Rows are points. Each copy is the shape, with its points in the same order, stretched, turned, moved and blurred by noise. Say if it was mirrored as well.

Shape, 8 rows:
[[ 36  48  48]
 [ 33  59   3]
 [ -6 -54  94]
 [-74   0 -21]
 [ 58 -27 -17]
 [ 34  38 -20]
 [ -7  -1 -33]
 [-53  61 -43]]
Copy 1:
[[ 40  57  53]
 [  9  67  25]
 [ 91 -41  80]
 [-29 -32  26]
 [ 59  26 -23]
 [  8  57   1]
 [  0  11  -5]
 [-62  24  16]]
Copy 1 is: only turned
Copy 2 (8 x 3):
[[-39  -9  78]
 [-13  26  69]
 [-53 -88  14]
 [-28  30 -33]
 [ 54 -55  21]
 [  5  11  46]
 [  2   0   2]
 [-44  77  11]]
Copy 2 is: only turned
Copy 3:
[[-25  58 -11]
 [ 15  50 -34]
 [-85 -23  68]
 [-15 -63 -36]
 [ 44  15  41]
 [ 37  34 -24]
 [ 26 -20 -14]
 [ 15 -20 -83]]
Copy 3 is: only turned
Copy 4:
[[ -2   0  61]
 [ 12  40  42]
 [-22 -92  -1]
 [-40  26 -75]
 [ 63  -5  -5]
 [ 28  37  19]
 [ 19  27 -39]
 [-35  76 -39]]
Copy 4 is: only turned

Shape, 7 rows:
[[ 56 -13 -95 -11]
 [  2 -79 -51  40]
 [-54  22  31  27]
 [-11   2 -42 -25]
 [ 47 -29 -24 -28]
 [-40  33  43  16]
 [ 84 -11 -48  13]]
Copy 1, 7 rows:
[[ 10 -38 -50 -48]
 [-43 -34  16  -6]
 [-18  74  15  34]
 [-10  32 -18 -52]
 [ 46 -12  -5 -37]
 [  3  80   5  32]
 [ 31 -32 -45 -10]]
Copy 1 is: only turned
Copy 2, 7 rows:
[[ 68 -14 -94   6]
 [  0 -80 -61 -29]
 [-82  37  23 -26]
 [ 11  14 -28 -42]
 [ 62 -13  -3   0]
 [-67  47  43  -9]
 [ 61 -11 -50  62]]
Copy 2 is: only turned

Shape, 12 rows:
[[ 32  -5 -40   6 -14  47]
 [ 19 -62 -11   8  27   6]
 [-52  31 -30   9  15 -19]
 [ 71  21  11  47 -11  53]
 [-32   8  84  61   7  35]
 [ 53  -9 -50  15 -54 -19]
 [-12  -6 -49  43 -29 -53]
 [-14 -11  -6  40  34 -37]
 [ -2 -21 -41 -39   2   6]
 [-10  38 -18 -22 -35 -41]
 [ 23  -9 -33  -6  68  -1]
 [ -5 -40 -27  -6   8  -3]]
Copy 1 (12 x 6):
[[ 48 -17 -59   1 -46  -4]
 [ 36  17 -41 -59  -1  24]
 [ -1  16  13  17  49 -36]
 [ 92   5 -42  14 -48  16]
 [ 36  39   6  63  66  44]
 [ 40  37 -33 -50 -95 -14]
 [  8  75  -5 -47 -20 -35]
 [ 36  52   5 -46  45 -15]
 [  6 -24 -26 -17 -19  -2]
 [ -3  17  34   4 -23 -24]
 [ 57 -10 -23 -54  34 -18]
 [ 14  12 -28 -37   1   8]]
Copy 1 is: mirrored
Copy 2 (12 x 6):
[[ 56   7  12 -24  50   4]
 [ 41 -11 -10  -4  21 -55]
 [ -6  62 -38 -28   4  10]
 [ 26 -35 -13 -26  55  29]
 [-83 -17 -38 -26  71 -10]
 [ 68   0  -2  39  -5  27]
 [ 31  34 -58  44 -14  16]
 [  2  13 -64 -12  -6 -18]
 [ 47  31  28 -19  10 -23]
 [  0  40   7   1 -31  45]
 [ 53   9 -24 -55  -8 -32]
 [ 33  17  -1  -2  14 -39]]
Copy 2 is: mirrored

Shape (14 x 8):
[[  6   1  42  26   4   9  25 -39]
 [-18  33 -24 -40   9  16  32  -4]
 [-24 -39  11 -55 -43   4  10  21]
 [ 13  -9  -5   5   9  25  46  15]
 [-14  11 -38  -2 -12  24  -2  14]
 [ 43  39  -6 -43   5 -28 -49  29]
 [  6 -50  29  24 -61  49  -1  -7]
 [ 11 -22 -29   3 -55 -36  39  13]
 [  0  13  18  15  -1  51 -10  22]
 [-33  20  40  27  22  47  38 -44]
 [ -8 -51  32   7  21  -9 -36  25]
 [-26  19 -23 -58 -30 -25  25   3]
 [ 46  38 -29   5   5 -28 -46   5]
 [ 16   1 -50 -41 -34  14  -9 -44]]
Copy 1, 14 rows:
[[ 10  44 -41  -6   4 -28  26 -20]
 [-30  36  37 -25  30 -31 -26  14]
 [ -5 -38  21  -5 -22  -4  39   9]
 [  8  18   1  25  39 -35  17   6]
 [-21  -4 -14   1  18   3 -35  26]
 [ 53   4  55  14   3  19 -78  -6]
 [-13 -26 -53  25 -25  19  63  22]
 [ 23 -30 -14  28 -42 -56  10  49]
 [  3  12 -20  -4  50  35   6  10]
 [-32  67 -53 -48  38 -15  32 -13]
 [ 48 -55 -30   4  14  18  10 -57]
 [-17   3  41 -28 -26 -31  -7  25]
 [ 49  13  -4  37 -11   0 -95   6]
 [-53  10  12  30 -49 -18 -45   4]]
Copy 1 is: mirrored
Copy 2, 14 rows:
[[  4 -13  23  35   8 -33  56  28]
 [-17  67 -16   2 -13 -10  14  32]
 [-47  22  -1 -64   5  -4   5  32]
 [-42   6  -9  21   1  13  22  26]
 [-14  12 -16   1 -24   7  13  -6]
 [ 47  36  42 -19 -11  37 -34  11]
 [-54 -31  21 -22  -1 -15  52 -27]
 [ -6   2 -10 -38 -35  28  39  46]
 [-31 -15   8  28  -9  -7   0 -13]
 [-19  -4  -1  62   5 -72  51  23]
 [  4 -42   7  -5  39  -1 -26  18]
 [ -3  64 -14 -44 -25  -4  17  50]
 [ 64   6  29   8 -15  49  -2  -7]
 [  4  60   8 -42   1  10  64 -16]]
Copy 2 is: only turned
Copy 3, 14 rows:
[[-14 -47  42 -32 -38  -7  19 -24]
 [ 11  29 -13  -4  37 -10  38 -26]
 [ 21 -51 -47   6  13   4  46  35]
 [ 24 -30  41 -14  34  18  11  -9]
 [ 47  19  -4  12  18  13   5  -4]
 [ 17  29 -44 -62  31 -13 -34  24]
 [ 37 -92  11  -2 -45  25  -9  -8]
 [ 83 -48   0 -16  21 -18  32  48]
 [ 10  -9  12 -28 -11  50 -24 -23]
 [-40 -10  51  -7 -45  23  43 -58]
 [-17 -37  25  -4 -16  37  -9  50]
 [ 32  12 -57  -3  28 -30  67  19]
 [ 38  33 -10 -42   7 -32 -47  13]
 [ 41  -5 -37  16   9 -67   1 -19]]
Copy 3 is: only turned
Copy 4:
[[-32   5  38  45  22  43  14  23]
 [ -8   8 -27 -30 -22   7   3  57]
 [  6 -15  54 -66 -54  -8 -14   0]
 [ 10   5  26  -1  -6   2  32  35]
 [ 10 -25 -15 -18 -11   3  20  10]
 [ 11  24 -18  37 -63 -25  -9 -41]
 [-24 -48  71  -1 -17  34  34 -11]
 [-19  13  17 -34  -3 -49  26 -23]
 [ 16 -27  29  22 -24  50  39   2]
 [-21  -9  23  20  23  85  11  62]
 [ 47 -13  63  24  -4  25 -35 -31]
 [-22  23 -12 -65 -35 -20 -12   8]
 [  1  14 -41  60 -23 -24   6 -47]
 [-42 -34 -28  -5 -26 -35   2  19]]
Copy 4 is: mirrored
